Rows are points. To make a cloud, some directions were put in groups of two or more. Within a group, all points are equally far from the middle, so they leave a hole (a ring in 2 directions, a hollow ball in 3). The other directions are filled evenly. Then the cloud was stretched, turned, moved and blurred a little. Count the holes, and give their numbers of directions, smallest first.
In the rows, 128 means zero.

Cloud:
[[ 83 150]
 [114  78]
 [ 80 139]
 [140 183]
 [102  84]
 [183 140]
 [ 98 171]
 [131  75]
 [129  74]
 [ 86 156]
 [ 80 137]
 [170  92]
 [179 105]]
Holes: 1 (2)

Cloud:
[[139 115  56]
 [166 110 102]
 [ 87 126 123]
 [115 104  40]
 [114 152 192]
 [ 82 123 129]
 [103 152 157]
 [125 169 198]
 [151 109 157]
 [ 78 131 125]
 [115 104 142]
 [143 190 103]
 [ 90 111 167]
 [198 120 144]
 [ 70 101 113]
 [163 144 125]
 [115 125  49]
 [ 66 143 116]
 [123  50  89]
 [ 99 122  49]]
Holes: 0

Cloud, 21 rows:
[[125  96  87]
 [ 98 109  70]
 [120 204 154]
 [105 113 151]
 [203 159 167]
 [ 58 120 165]
 [113 131 169]
 [ 84  79  78]
 [102 119 110]
 [ 72 150  92]
 [ 78 144  97]
 [164 193 150]
 [109 100 168]
 [164 186 139]
 [208 150 134]
 [ 81 108 171]
 [145  83  73]
 [114 132 161]
 [191 173 130]
 [102 101 125]
 [153 118 127]]
Holes: 0

Cloud, 32 rows:
[[160 117 166 124]
 [ 99 132 107 127]
 [189 131 155  75]
 [166 107  94 117]
 [162 170 144 121]
 [164 138 109  75]
 [162 166 130 130]
 [ 93 155  92 165]
 [ 97  99 153 204]
 [100  92 155 127]
 [182 103 133 146]
 [ 48 170 151 205]
 [ 49 179 101 210]
 [134  67 170 106]
 [ 79 109 120 166]
 [139 148  91 162]
 [ 78 130 105 174]
 [116  74 131  92]
 [ 53 152 111 203]
 [119 122  92 136]
 [114 136 178 124]
 [118 185 159 180]
 [123 217 131 192]
 [ 81 114 145 157]
 [140 100  85 145]
 [134 203 116 159]
 [ 90  85 133 159]
 [131 166 152 185]
 [ 90 118 159 129]
 [149  47 175  73]
 [110  95 160 172]
 [126 127 109  83]]
Holes: 1 (2)

Cloud:
[[ 96 122  92 149 207 176]
 [195 145 144 179  94 135]
 [ 83 130 166 105  94 149]
 [203 170  93 144 149 106]
 [208 186 104 164 131 105]
 [198 172 165 102  85 136]
 [ 84 125  85  94 137  94]
 [ 89 130  97  92  94  86]
 [114 165 131 144 172 186]
 [140 150 148  77 116  93]
 [ 79 157 114 133 110 190]
 [169 114 165 175 175 147]
 [186  72 168  99 124 177]
 [154  94 158 101 197 171]
 [196  78 116  78 134 148]
 [ 75 102 146 139  82 159]
 [203 121 177 122 115 189]
 [104 121 139 165  79 169]
 [123 121  83 162 154 175]
 [129 145 156  71  82 175]
 [ 83 117 111 133 196 111]
 [102  90 144  88 185 150]
 [138 149  86 103  67 151]
 [133 119 104 160 110 155]
 [151 149 150 186 185 190]
 [184  84 168 119  71 152]
 [113 121 181 143 150 112]
 [156 194 178 114  91 109]
 [101 109 102 145 110 140]
 [145 157  72 106 125 134]
 [140 121 198 162 111 140]
 [125 162  56 169 200 161]
 [129 184  84  98 143 206]
 [207 154 212 139 100 114]
 [ 95 157 110 166 142 156]
 [ 78 154 129 150  94 150]
 [ 93 106 170  93 134 114]
 [ 97 189 117 121  96 184]
 [144 213 112 123 100 124]
 [180 135 127 173 105 146]
 [218 129 150 173 181 176]
 [207 127 186 118  97 156]
 [ 91 114 151 151 136 136]
 [181 150 139  79 119 189]
 [131  75  77 120 131 174]
 [198 163 109 100 164 105]
 [172 165 128  99  71  95]
 [159 173  71 174 145 160]]
Holes: 1 (3)

Cloud, 75 rows:
[[131 133 172  96 137  76 139 148]
 [132  61 148  81 149 112  66 143]
 [198  85 137 151 191 165 159 116]
 [ 98 145 202 171  97 160 106 136]
 [ 85 125 154  49  49 138 126 107]
 [130 220 114  87  71 153 140 115]
 [153 174 103 127  68 118 159 109]
 [ 91  72 122 166 130 169 133 168]
 [126 156  90  51 106  98 121  91]
 [ 89  99 226 127  79 108 115 158]
 [155 137 171 114 205 133 150 132]
 [ 66 119 181 172 161 141 128 185]
 [188 116 193 131 116 180  69 160]
 [ 50  68 129 110 100 108 156 152]
 [155 180 115  99 150  89 116  94]
 [142 131 142  92  77  77 136 154]
 [102 195 104  99 132  88 104 154]
 [ 91 133 203 127 170 167  61 147]
 [128 171 121 183 123 145 140 155]
 [ 79 172 124 105 147 119 155 185]
 [ 84 194 129  94  71 148 139  99]
 [ 95 149 204 144  98 167 127 137]
 [ 58 103 200 103  47 136 108 128]
 [ 59  79 170 128 124  98 168 122]
 [ 89 175 154 128 136 199 111 122]
 [ 84 150 118  69  49 137 120 103]
 [185  77 134  59  85 144 157 128]
 [164  84 159 116  95  84 120 129]
 [122  40 164  94 167 122 128 123]
 [139  90  74 131 110 115 144 129]
 [ 97 117  92 124 122  86  83 119]
 [ 90  92 225 146  96 100 111 159]
 [148  74 166  90 116  83 149 121]
 [133 128 190 181 151 134 136 143]
 [222  84 114 112 116 156 135 121]
 [ 75 101  94  63 127 136 107 150]
 [164  82 106 113 151 122  90 170]
 [167 196 155  69 135 128  99 107]
 [ 56 160 153  92 154 114 168 105]
 [119  92 143  60  75 189 142 121]
 [ 78 162 126 184 163 120 128 156]
 [163  65 130  64 143 132 173 137]
 [ 91 160 132 172 152 131 177 137]
 [153  69 162 139  82 160  54 105]
 [185 126 152  97 160 178  60 119]
 [162 169 144 138 183 158  71 115]
 [ 97 128 201 126 167 100  84 182]
 [182 178 123 108 128 106 159 153]
 [176 128 191 117 116 153 103 183]
 [104 200 102 126 134 125 121  80]
 [ 59 191 151 109  84 152 110 123]
 [116 136 164 131 124 218 123 125]
 [ 39  99 134 100 120  92 164 131]
 [143  87 151 144 212 160 111 125]
 [184 105 173  63 124 196 102 114]
 [160 113 101 133  82 187  82 131]
 [141  72 169  65  87 186 146 120]
 [110  63 178  84  96  95 156 138]
 [ 87  97 204  84  43 114 113 151]
 [149 141 146  50  43 119 146 112]
 [111 142 184 147 131 150 186 128]
 [118 117 144  28  62 138 114 103]
 [168 132  77  88 104 164 115  60]
 [121 129 143  98 137 138 134 210]
 [191 144 192 135 123 148 120 144]
 [116 116 111  86 155 152 168 179]
 [109 163 165 141 108 150 110  67]
 [115 107 102 114  58 175  87 132]
 [ 90 120 152  83  46 100 144 161]
 [ 70  99 103  58 123 140 111 139]
 [ 86  74 130  80 153 141 141 171]
 [179 112  99 105 136 170 104  52]
 [ 81 123 121 122  42 118 136 142]
 [148 165 168 108 175 109  97 116]
 [132 151 152  32 102 108 121  85]]
Holes: 3 (2, 2, 3)

Cloud:
[[109 133 125 120 154 144  34 187 154]
 [126  67 112  78 162  85  93 141 121]
 [142  99 120 198 106 169  97 147 151]
 [174 136 174 159 168 205  91  71 147]
 [121 159 129 138 153 125 124 168 127]
 [150  87 161 154 101 111 153 142 125]
 [181 170 169 121 140 119  85  96 117]
 [158  25 142 136 164  81 150  94 153]
 [169 184 165 122 158 147  69  93 188]
 [211 140 185 172 162  70 115 172 135]
 [100 107 145 135 153  69 114 160 103]
 [131 158 139 100 165 160  94 100 145]
 [ 81 141 135 163 184 108  97 147  64]
 [203 187  73 161 120 210  93 106 148]
 [181 114 100 122 158 132  98  98  70]
 [176 155  87 124  44 108  95 139  86]
 [170 176 115 178  91 136 172 164 125]
 [111  98 171 120 177  59 146 132 162]
 [ 87 139 137 149 188  32 118 155  47]
 [129 176 167 146 187 113 131 148  70]
 [ 76 101 132  89 148  66 125 183 196]
 [120 169 141 170 186 120 152 137 185]
 [136 104 153 122 114  88 100  99 167]
 [144 128  95 157 190 174  85 141  56]
 [139 179 140  78 103 162 113 140 128]
 [151  97  77 155 190  98  98 114 136]
 [101 138  77 125 118 153 138  43 158]
 [137 179 165  36 130  73 112 138 163]
 [151  92 138 170 120  39 101 159 101]
 [170 155 125  66 127  45  79 114 148]
 [136  81  78 155  99 173  78  71 133]
 [142 114  95  65 152 109 130  92 141]
 [126 111  88 169 124 178  93 105  80]
 [166  80  82 120  46 193 124  76 161]
 [181 108 101  59 124  64  80 136 168]
 [133 131 143 106 109  39 110  78 135]
 [154  77 156 124 203 139 138 115  97]
 [ 80 103  95 114  66  88 104 120  85]
 [ 71 150  93  99  88 114 145 150 129]
 [149 113 120 177 134 158 189  72 110]
 [164 206 117 141 130 154 102  98 167]
 [133 164 142 140  97 118 136 172 153]
 [114 165 134 110  98 147 106  88 161]
 [170 122 148 205  98 137 104 117 140]
 [111 163 164  78 156 134 126 111 230]
 [188 176 148  75 119  85  71 130 185]
 [103 129  93 147  64 148 122  96  72]
 [ 35  96 156 127 109 121 123 150 210]
 [106  99  94 107 207 139  71  76 162]
 [125  63 134 144 148  89 143  89 143]
 [157 158 125 152 131 180 163 150 146]
 [212 169 148 184 129 115  25  92  66]
 [148 105 136 152 130 184 107 147  91]
 [116 104 120 134  85  89  82 175  25]
 [120 137 175 218  72 147 156 161  54]
 [107 124 133  75 117  72 148 188  74]
 [145 162 185 129 154 146 135 184 178]
 [ 97  57  96 152 155 177 153 151 105]
 [159  64 117 179  73 119 115  97 110]
 [147 142 192  77 140  44 123 191 129]
 [148  59 155 156 124 167 130 123  70]
 [ 80 122 122 149 144 126 145 123  86]
 [103 185 181 154 192 132 141 191 211]
 [140 138  31 148 148 131 106 102 123]
 [ 91  99 132  90 106 124  97 108 130]
 [143 140 169 161 199  76 122 159  88]
 [161 124 140  95 127 136 126 149 115]
 [103  82 194  92 130 138 142 124 141]
 [ 98  91 184 124 156 121 127 187 197]
 [156 142  78 141 106 104 134 132  91]
 [ 84 110 100 165 177 176  74 114  57]
 [ 87 111 114  81 213  76 102 134 117]
 [105 117  92 153 121 143 156  79 166]
 [175 154 174  87 132 100  29 122 129]
 [223 154 115 134 134 128  99  43  93]
 [120 138 100  96 123 137  79 107 103]
 [135 166  96 146 158 155 119 147 109]
 [214 144 133 149 206 147 111 118 178]
 [ 83  91 117 155 204 132 162 131 182]
 [101 115  78 102  79 103 122  77  91]
 [160 111 137 188 120 181 105 161  48]
 [125 199 129 119  85  84  92 153 182]
 [100 134 122 121 118 124  81 125  93]
 [ 97 127  90 189 148 119 122  78 151]
 [155  81 144 132 127  85 105 175  83]
 [154 179 144 175 155  63 116 120  74]
 [170 192 136 151 202 146  98 148 188]
 [182 161 150 173 127 173  77 139  99]
 [115 123 198 118 176  95 167 162 191]
 [130 150 159 155 117  64  92 118  72]
 [123 162 107 112 106 155 100 107 101]]
Holes: 0
